Every row gives one point. To make a cloud, some directions were put in groups of two or more. Within a group, all points are equally far from the middle, so they leave a hole (a ring in 2 directions, a hollow ball in 3). The other directions are filled evenly. Then the cloud was stretched, turned, moved and blurred a little. How many holes are there, and how many directions does each take, smallest first?
(in the rows, 128 means zero)

Cloud, 13 rows:
[[161 179]
 [180 139]
 [103  81]
 [120 195]
 [ 68 159]
 [180 135]
 [ 66 122]
 [164  95]
 [106  80]
 [143  80]
 [117 195]
 [115  78]
 [175 110]]
Holes: 1 (2)

Cloud (19 x 3):
[[176 117 195]
 [125 118 208]
 [186  90 165]
 [193 133 165]
 [175  80 199]
 [191 108 164]
 [161 168 159]
 [194 131 165]
 [145 158 168]
 [140 150 173]
 [128  79 104]
 [161 122 202]
 [125 116 209]
 [101 109  98]
 [130 120 207]
 [ 82 110 151]
 [116 102  90]
 [142  94  93]
 [200 127 152]]
Holes: 1 (2)

Cloud (30 x 4):
[[111  70  49 174]
 [159  62  87 123]
 [165 132 110 174]
 [119  75  65 122]
 [131 161 150 154]
 [ 92 149  62 165]
 [153  95  76 198]
 [178 127 165 108]
 [131 162  87 137]
 [ 88  77 129 148]
 [117 104  72 107]
 [156 158 134  76]
 [143 147  69 143]
 [117  89 177 105]
 [128 154 163  78]
 [144 147  51 197]
 [117  92  27 202]
 [127 162 137  96]
 [135 148 152  51]
 [ 82 129  85 140]
 [ 94  86  34 187]
 [114 155  84 133]
 [161  79 155 122]
 [112 111  29 185]
 [ 80  78  56 181]
 [ 97  70 102 109]
 [180 147 133 105]
 [146  64  88 163]
 [162 155 167  94]
 [ 92 137  88 131]]
Holes: 1 (3)

Cloud (55 x 6):
[[187 183 100 121  62 150]
 [224 113 108 127 102 197]
 [196  85 143  81 139 133]
 [138 161 108 136 174 181]
 [143 162 102 179 143 162]
 [122  88  91 116 117 162]
 [ 88 186 145 126  73 157]
 [154 145 198 159 137 148]
 [178 105 195  84  69 190]
 [194 135 135 137 103 224]
 [210  80 152 140 182 152]
 [131 113  79 138 106 206]
 [193 105 158  90  59 199]
 [109 139 143 148 152  98]
 [194 117 157  92  54 201]
 [164 160  74 146 109 126]
 [128 130 191 102 106  95]
 [118  79 129 119  72 132]
 [218  68 143  96 128 151]
 [142 193 122 106  46 156]
 [179  70 109 156 158 201]
 [145  56 127 149  66 153]
 [186 134  73 135  79 182]
 [106 143 146 119 123 230]
 [196 153 156  86 146 207]
 [156  52 166 155 177 158]
 [204 131 135  76  73 194]
 [162 135 168 149  72 209]
 [138  85 150 102  92 106]
 [165 104 168 140  52  99]
 [143  79 138 133 139 232]
 [177 108 168 148 194 134]
 [123  64 185 112 165 177]
 [130  98 104 132 177 194]
 [135 121 214 126 151 123]
 [125  93 154 105  95 102]
 [153 111 158 123 123 241]
 [160 153  74 131 122 130]
 [126  81 124 148  64 199]
 [139 123  97 164 122  92]
 [ 87 151 155 165  83 169]
 [186 118 142 109 129  85]
 [153 174  88 100 118 156]
 [153 205 130 103  68 137]
 [104 164 159 157 147 121]
 [192  79 163  79 156 188]
 [174 115 140  89 188 153]
 [130 147 175 113  77  89]
 [164 171 139 102  28 166]
 [109 177 193 103 101 126]
 [150 103 153 136  26 165]
 [167  76 154 104  89 106]
 [125  76 127 119  74 128]
 [147 112  74 124 131 142]
 [217 123 113  84 118 155]]
Holes: 2 (3, 3)

Cloud (83 x 8):
[[ 89 137  78 188 163 212  91 126]
 [121 155  94 129 119 142  44 179]
 [216  93 126 143 170 118 111 127]
 [126 155 139 134 192 121 175  75]
 [133  90 198 146 165 124 210 111]
 [139 110 189 117 115 170  92 219]
 [188 181  84 101 150 145 146 202]
 [166 173 137 186 148 151  92  77]
 [184 185 114 123 150 174  42 155]
 [ 63 117 159 124 121 159  73 149]
 [171 109 182 171 180 182 134 173]
 [ 80  65  62  94 199 111 146  70]
 [164 197  90 115 165  95 115 143]
 [ 94 143  69  60  98 135  98 127]
 [ 94  99 111  80 181 160 167 192]
 [155  80 181  64 141  58 161 166]
 [ 59  96  80 154 161 127 186 136]
 [ 70  95 155 188 162 154 111  95]
 [112 128  94 130 149  60 133  92]
 [ 83 122 135 181 183 146 190 121]
 [ 27 103  84 111 141 176 144 119]
 [192 156  81 113 188 160 174 132]
 [139 153 112 156 200 122 117 174]
 [133  98 163 126 166  80  68 127]
 [134  53 146  94 136 185 119 169]
 [183 138 128 127 225 118 162 144]
 [193 109 180 178 163 160 133  83]
 [207 162 119 146 197 152 166 158]
 [212 159 150 128 111 164  96 212]
 [147  73 115  42 141 152 148 179]
 [162 133  85 123 173  79 160  51]
 [186 153  81 132 129 207  73 172]
 [180 107 199 174 169 124 167  82]
 [ 34  84  74  98 145 135 117  84]
 [ 60 122 130 107 175 147 119  76]
 [118 127 106  31  91 142 108 185]
 [190 168  95 124 155 202  62 162]
 [161 127 112  96 155 140 104  38]
 [187 115 140 168 155 146 103  59]
 [119 112 181 129 153 167  83 197]
 [138 154  56 120 197 195  99 110]
 [112  85 100  84 148  74 144 198]
 [174 145 162 133 143 145 200 114]
 [175 169  83 184 201 155 154 127]
 [ 85  92  86 106 120 202  91 208]
 [142 132 205 157 157 137 191 121]
 [130 148 166  89 171 158  74 126]
 [139  97 170  38 124  98 164 180]
 [ 93 154 142 132 151 193  99  93]
 [106  63 186 107  83 166 118 131]
 [144 161  76 119 113 108 154 114]
 [ 36  98 108 153 131 191 102 118]
 [209 179 166 151 118 132 122 121]
 [153 187  88 101 185 123 131 170]
 [ 62  47  86 120 156 152 105 101]
 [171  97 113  97 132 194 125 122]
 [117  63 138  55 161 159 132 178]
 [149  59 151 105 158 165 129  84]
 [173  82 212  94 147 118  78 148]
 [159  94 197 108  72 140 100 146]
 [127 136  81 162 179 179  83  60]
 [ 98 151  90  99 113 173 164 130]
 [ 97 154 156 122 148 170  66 128]
 [182 105 156 157 101 149 169 136]
 [146 118 167 183 176 198 135 183]
 [ 72 118  98  66 113  92 145 165]
 [ 96  58 168  45 129 104  84 138]
 [141 146 213 171 117 170 143 155]
 [ 41  85 106  75 131 115  93 100]
 [ 91  88 126 112 125 101  59  89]
 [160 118 139  87  69 136  61 173]
 [145 149 121 200 187 208 103 115]
 [ 86 101  57  54 141 116  55 156]
 [124  82 151 111 124  77  65 117]
 [107 172  67  77 134 132 100 101]
 [132  79 170 151 181 141 112 179]
 [ 76 112  93  73  93 128 165 144]
 [102 132 139 108 169 174  63 171]
 [115 162  39  85 172 174  86 165]
 [149 169 133  67 175 149  97 133]
 [147 156  49  92 130 106 126 203]
 [135  88 174 107  70 164 106 133]
 [192 154 151  47 167 109 126 116]]
Holes: 3 (2, 2, 4)

Cloud:
[[130  90  39  80  92 214 134  58 101]
 [103 187  84 142 121 204 136 109 148]
 [136  73  34  49 153 153 144 121 117]
 [140 127 147 127 118 154 116 181 124]
 [158 132 112 124  98 151 113 100  54]
 [171 127  44  89  42 115 198  87 137]
 [193 110 114 130 166 146 152  71 112]
 [ 94 102  70 100 152 122 141 172 121]
 [122 173  94 112 124 195 114  70 104]
 [123  93  95  58 181 138 114  66 147]
 [146 101  73 135  67 111 225 141 110]
 [152  90 169 137 122 167 103 142 174]
 [180 152  94  77 105 166 202  95 141]
 [ 80 117  38 165 111 110 100 116  83]
 [ 61 149  30 140 121  97 160 116  96]
 [ 98 120 109 105  84 133 201  89 193]
 [ 66 102 113 128 114 161 160  48 145]
 [ 75 130 113 107 167 210 149 131 141]
 [111  56  68 144 120 188 153  85 171]
 [163 120 115 109 141 168 115 161 130]
 [122  90  59  56 148 117 116  67 166]
 [146  84 103 126 140 138 160  56  84]
 [122  73  20 163 116 102 202 101 128]
 [140  78  69 120  83 195 114  53 167]
 [ 74 184 111  95 139 153 161  44 156]
 [ 85 116  81 128 149 158 169  78 210]
 [100 118 141  16 115 138 167  98 164]
 [129 102 101 164 152 118 148  35 194]
 [ 93 131  37 118  90 201 121 115 105]
 [102 168  81 161  63 142 164 142 100]
 [ 95  36 109 104 121 140 151  39 167]
 [116 109 184  81  99 110  80 103 136]
 [124 120 102 189 137 165 160  72 105]
 [115 123 109  87  93 195 194 101 172]
 [109 107 122 179 157  65 102 150 100]
 [101 153  31 101 159 180 162  78 123]
 [106 145  85  81  81 183 107 106  96]
 [ 96 119  96  55 156  99 160 137  88]
 [139 113  88  70 134 105  99 143 120]
 [140 109 133 151 117  65 152 159  63]
 [ 68 171 119  91 117  97 140  68 178]
 [184 122  64  69  93 201 184  95 144]
 [123  70  97 163 128 184 116 100  94]
 [130 117 106 125 106  78 171 171 146]
 [138  92  72 157 140 159 137  38 153]
 [186  94  70  85 137 177 127  46 145]
 [ 90 162  82 119 161 119 178  98 192]
 [136 183  82 120  83 147 142 148 127]
 [123 169 141 150 159  44  96  89 136]
 [ 84 173 130  89 172 157  49 103 158]
 [171  50  52 147  72 129 209  51 119]
 [113 147 111  64  69 176 148  76 162]
 [101 133 131  78 187 185  85  65 134]
 [135  58  51 147 119 100 178  54 114]
 [ 94 135  78 148  61 154 162 167  81]
 [218  31  46 158 141 109 176  76 130]
 [ 97 137 125 117 118 138 200  88 203]
 [155  48 105 137 139 151 106 143 131]
 [145 128 119 101  79 196 163 117 204]
 [118 133  90 170 117  72 197 142 131]
 [ 68 143 148 162 101 139 155  86 127]
 [139  98  22 131 104 162 151 129 170]
 [131  65 113 154  53 134 113 124 161]
 [187  60  86  92 130 117 113 157 135]
 [160  68 108  78 108 107 165  72  87]
 [119  82  72 128 124 101  77 112  85]
 [172  77 132 133 147 161  91  70 173]
 [118 104 103 115 151 138  58  83 146]
 [ 68 174 125  60 143 102 137  87 141]
 [105 155 106  87  84 162 190  86 169]
 [ 95 108  87 125 162 128 115  34 175]
 [115 174 125  82 128 196 172 106 146]
 [ 82  83  54 148  80  91 169 153 101]
 [ 97 184 139  86 184  84 112 133 178]
 [121  74 111 160  72  94 124 143 170]
 [249  80  68 111 118 158 163  56 119]
 [ 90  74 116 159 127  79  99 111 173]
 [187 106 146 143 138 151 142  66 138]
 [108 151 164 114 225 134 130 112 149]
 [169  48  92 135 126 138 101 150  96]
 [136 178 163 111 184  65 149 120 131]
 [103 168 146  69 130 136 139  56 131]
 [124  84 117  45 139 214 126 124 177]
 [ 74 105  87 124  63 161 193 119  95]
 [167  94  11  95 130 119 127  74 137]
 [ 93 105  94 104  72 155 193  66 175]
 [ 89 176  71 116 176  98 112  81 127]
 [149 193 159  85 144 148 149  87 127]
 [153 141 130 169 149 134 109 182 116]
 [ 96 158  61 148 144 168 173  49 157]
 [119 137  30 113  99  89 195 122 128]
 [123  35  62 143  54 126 138 167 112]
 [166  83 136  74 163  70 134  82 189]]
Holes: 2 (3, 3)
